Each row of a before or after table is a point. One or more steps were done to the points. Then noise was added and the rows were shuffled. The steps act on how far a point lies along the listed directions, d1 being the first. What was done? A step turns or swaps two directions, mirrors them in a line or flattens them onto one, adds a multiple of one to another, or multiplies one. Angles are multiples of 10 degrees, from the lower direction toward the higher: turns from -170 to 170, lines from 10 to 170 but not 90. Use the fewest steps. Two steps may share a direction if one is a turn and the other turns, adds or multiplies; they go together, in the order done. Otherwise the lowest direction goes first.

Directions:
(1): +0.52	+0.38	-0.40
(2): +0.43	-0.62	-0.03
(3): +0.34	+0.20	+0.64
Before:
+0.55	+0.49	+0.30
-0.25	-0.42	-0.08
-0.01	-0.11	+0.62
-0.14	-0.55	+0.37
-0.12	-0.15	+0.14
+0.33	-0.22	-0.96
+0.07	-0.10	+0.22
-0.47	+0.00	+0.37
-1.18	+0.10	+0.11
After:
+0.52	-0.23	+0.47
-0.46	-0.93	-0.33
+0.14	+0.00	+0.20
+0.03	-0.33	+0.41
+0.26	+0.37	-0.66
+0.54	+0.27	+0.18
-0.60	+0.73	+0.97
+0.03	+0.46	+0.46
+0.27	+0.00	+0.02
Steps: turn d1 and d3 by -80 degrees; multiply d2 by 1.3

Directions:
(1): -0.12	+0.07	-0.09	+0.71	+0.09	-0.32	+0.38	-0.59	+0.75
(2): +0.13	+0.56	+0.48	+0.37	+0.22	+0.27	+0.79	+0.17	-0.49
(3): -0.18	-0.01	-0.14	-0.54	+0.44	-0.94	+0.48	+0.20	-0.07
Before, 11 rows:
+0.24	+0.08	+0.22	+0.17	-0.48	+0.80	-0.60	-0.07	-0.17
-0.19	+0.19	+0.24	-0.88	+0.19	-0.22	-0.09	+0.20	-0.24
+0.12	-0.18	-0.24	+0.16	-0.34	+0.28	-0.11	-0.30	+0.46
-0.32	-0.25	-0.39	+0.47	+0.09	-1.05	+0.21	-0.70	+1.07
-0.26	-0.20	-0.41	-0.08	+0.03	-0.73	+0.00	-0.07	+0.41
-0.18	-0.02	+0.24	+0.06	+0.21	+0.09	+0.04	-0.11	+0.15
-0.27	-0.25	-0.31	+0.08	-0.07	-0.61	-0.33	-0.16	+0.38
-0.21	-0.07	-0.10	-0.10	+0.19	-0.82	+0.67	-0.13	+0.16
-0.20	-0.22	-0.28	-0.17	+0.47	-1.18	+0.02	-0.19	+0.52
+0.16	+0.19	+0.11	+0.39	-0.02	+0.03	+0.41	-0.27	-0.10
-0.14	-0.16	+0.18	-0.03	+0.20	-0.36	+0.20	+0.09	+0.07
After (11 x 9):
-0.21	+0.02	+0.22	+0.16	+0.19	-0.02	+0.07	-0.20	+0.22
-0.27	-0.40	-0.43	+0.07	-0.09	-0.83	+0.10	-0.52	+0.89
-0.24	-0.10	-0.17	+0.67	-0.21	-0.18	-0.18	-0.40	+0.60
-0.43	-0.22	-0.50	+1.61	-0.13	-0.90	+0.41	-1.51	+2.03
-0.12	-0.11	+0.18	-1.21	+0.00	+0.06	-0.66	+0.47	-0.45
+0.30	+0.54	+0.57	-0.02	-0.24	+0.71	+0.08	+0.36	-0.77
-0.20	-0.38	-0.35	+0.41	+0.10	-0.76	-0.47	-0.74	+1.19
+0.02	+0.08	-0.02	+0.36	+0.04	-0.35	+0.51	-0.44	+0.19
-0.16	-0.34	+0.10	+0.00	+0.09	-0.40	-0.08	-0.07	+0.28
+0.22	+0.11	-0.01	+0.54	-0.19	+0.31	+0.39	-0.37	+0.37
-0.23	-0.27	-0.43	+0.45	-0.26	-0.34	-0.29	-0.43	+0.80
Steps: multiply d1 by 2; multiply d2 by 0.7; turn d2 and d3 by 60 degrees
